Rows are points. The points of each table are mixes of a few directions, plus a little noise. How many directions does each table use, and how many do they share? Where both have some left over, give the other angles between the two spaces (their principal angles), to ten degrees, smallest first.

First:
[[ 0.23  0.00 -0.12]
 [-1.08  0.06  0.54]
 [ 0.55 -0.02 -0.27]
 [ 0.69 -0.04 -0.33]
 [ 0.03  0.00 -0.01]
 [-0.18  0.00  0.09]
 [-0.23  0.02  0.11]]
Second:
[[-0.29 -0.25  0.12]
 [ 0.26  0.21 -0.11]
 [ 0.79  0.65 -0.34]
 [ 0.14  0.13 -0.07]
 [-0.56 -0.47  0.24]
 [-0.49 -0.40  0.20]
 [ 0.13  0.12 -0.07]]
Directions: first 1, second 1, shared 0; angles 40

First (6 x 6):
[[ 0.56 -0.23  0.34 -0.21  0.33  0.16]
 [-0.62 -0.08 -0.27  0.30 -0.35 -0.22]
 [ 0.25  0.98  0.59  0.34  0.23 -0.15]
 [ 0.30 -0.20  0.04 -0.40 -0.33  0.08]
 [-0.52 -0.15 -0.28  0.38  0.20 -0.09]
 [ 0.03 -0.30 -0.42 -0.42 -0.10  0.22]]
Second, 9 rows:
[[-0.26 -0.12 -0.47 -0.32 -0.05 -0.02]
 [-0.46  0.10 -0.08 -0.18 -0.29  0.28]
 [-0.23 -0.02 -0.20 -0.01  0.14 -0.21]
 [ 0.07 -0.34  0.19 -0.18  0.02 -0.22]
 [ 0.42  0.43  0.84  1.05  0.58 -0.37]
 [ 0.15 -0.23 -0.06 -0.06  0.18 -0.29]
 [ 0.23 -0.46 -0.02 -0.28  0.07 -0.28]
 [ 0.16  0.16 -0.24  0.12  0.11  0.03]
 [-0.06  0.45  0.03 -0.13 -0.76  1.09]]
Directions: first 4, second 4, shared 2; angles 50, 60

First, 10 rows:
[[-0.01  0.24 -0.17 -0.09 -0.08 -0.38 -0.22 -0.11  0.90]
 [ 0.21 -0.09  0.41 -0.37 -0.72  0.44  0.21 -0.43 -0.60]
 [ 0.05 -0.48  0.15  0.38  0.44  0.34  0.40  0.21 -0.34]
 [-0.40 -0.17 -0.02  0.04  0.23  0.15 -0.10  0.10 -0.20]
 [ 0.01  0.42 -0.25 -1.01  0.50 -0.11 -0.19 -0.35  0.15]
 [ 0.20  0.33 -0.17 -0.04  0.02 -0.25 -0.10  0.17 -0.26]
 [-0.16 -0.25 -0.17  0.60  0.54 -0.16  0.06  0.36  0.53]
 [-0.69  0.11 -0.29  0.18  0.14 -0.28 -0.56  0.26  0.14]
 [ 0.28 -0.42  0.53  0.02 -0.67  0.54  0.45 -0.43 -0.17]
 [ 0.51  0.29 -0.06  0.34 -0.41 -0.33  0.06  0.25 -0.13]]
Second (9 x 9):
[[-0.38 -0.10  0.05 -0.53  0.04  0.25 -0.58 -0.32  0.16]
 [-0.45  0.16 -0.29  0.41  0.34 -0.26  0.40  0.16  0.02]
 [-0.13  0.07  0.05 -0.70 -0.08  0.22 -0.70 -0.43  0.06]
 [ 0.66  0.10  0.24 -0.49 -0.50  0.10 -0.46 -0.20 -0.06]
 [ 0.16 -0.08  0.17 -0.28 -0.46 -0.05 -0.42  0.02  0.25]
 [-0.28 -0.03 -0.02 -0.15 -0.32 -0.23 -0.31  0.11  0.40]
 [-0.12  0.53 -0.47  0.67  0.50 -0.40  0.86  0.13 -0.35]
 [ 0.38 -0.32  0.20  0.42  0.09  0.17  0.47  0.20 -0.17]
 [ 0.17 -0.36  0.07  0.67  0.40  0.20  0.74  0.25 -0.26]]
Directions: first 5, second 4, shared 2; angles 30, 50

First:
[[-0.11  0.29  0.48 -0.27  0.05  0.11  0.42 -0.51  0.19  0.14  0.00]
 [ 0.00  0.24 -0.30 -0.31 -0.38 -0.15 -0.02 -0.23  0.16  0.11  0.52]
 [-0.08  0.15 -0.41 -0.17 -0.46 -0.26  0.12 -0.46  0.23  0.05  0.22]
 [ 0.49 -0.11  0.32  0.83 -0.11 -0.49 -0.45  0.39  0.03 -0.06 -0.92]
 [ 0.25  0.35  0.06 -0.23 -0.28 -0.15 -0.27  0.09  0.14  0.17  0.52]
 [-0.10  0.10 -0.03 -0.16 -0.09  0.00  0.17 -0.26  0.10  0.05  0.10]
 [-0.45 -0.34  0.40 -0.17  0.89  0.77  0.47  0.09 -0.35 -0.14 -0.17]
 [ 0.02 -0.68 -0.52  0.50  0.39  0.16 -0.44  0.88 -0.50 -0.32 -0.29]]
Second:
[[-0.07  0.36 -0.16 -0.14  0.34 -0.04 -0.14 -0.12  0.10 -0.36 -0.23]
 [-0.16  0.31 -0.51  0.23  0.11 -0.57  0.22 -0.06 -0.25 -0.15  0.07]
 [ 0.40 -0.14 -0.31 -0.02 -0.46  0.42  0.57  0.21 -0.29  0.97 -0.31]
 [ 0.11 -0.03 -0.11 -0.01 -0.19  0.20  0.22  0.11 -0.08  0.35 -0.14]
 [ 0.37 -1.06  0.76 -0.24  0.43 -0.68 -0.42 -0.64  0.10 -0.40  0.76]
 [-0.34  0.56 -0.23  0.52 -0.53  0.47 -0.09  0.50 -0.06 -0.03 -0.08]
 [ 0.24  0.06  0.07 -0.02 -0.12  0.67 -0.15  0.07  0.05  0.16 -0.25]
 [ 0.32 -0.72  0.55 -0.17  0.42 -0.50 -0.43 -0.55  0.09 -0.44  0.56]
 [-0.56  0.19  0.14 -0.21  0.01 -0.20  0.14  0.25  0.31 -0.12 -0.10]
 [-0.27  0.47 -0.22  0.01 -0.05  0.22  0.07  0.23  0.07 -0.03 -0.31]]
Directions: first 4, second 5, shared 0; angles 50, 60, 80, 90
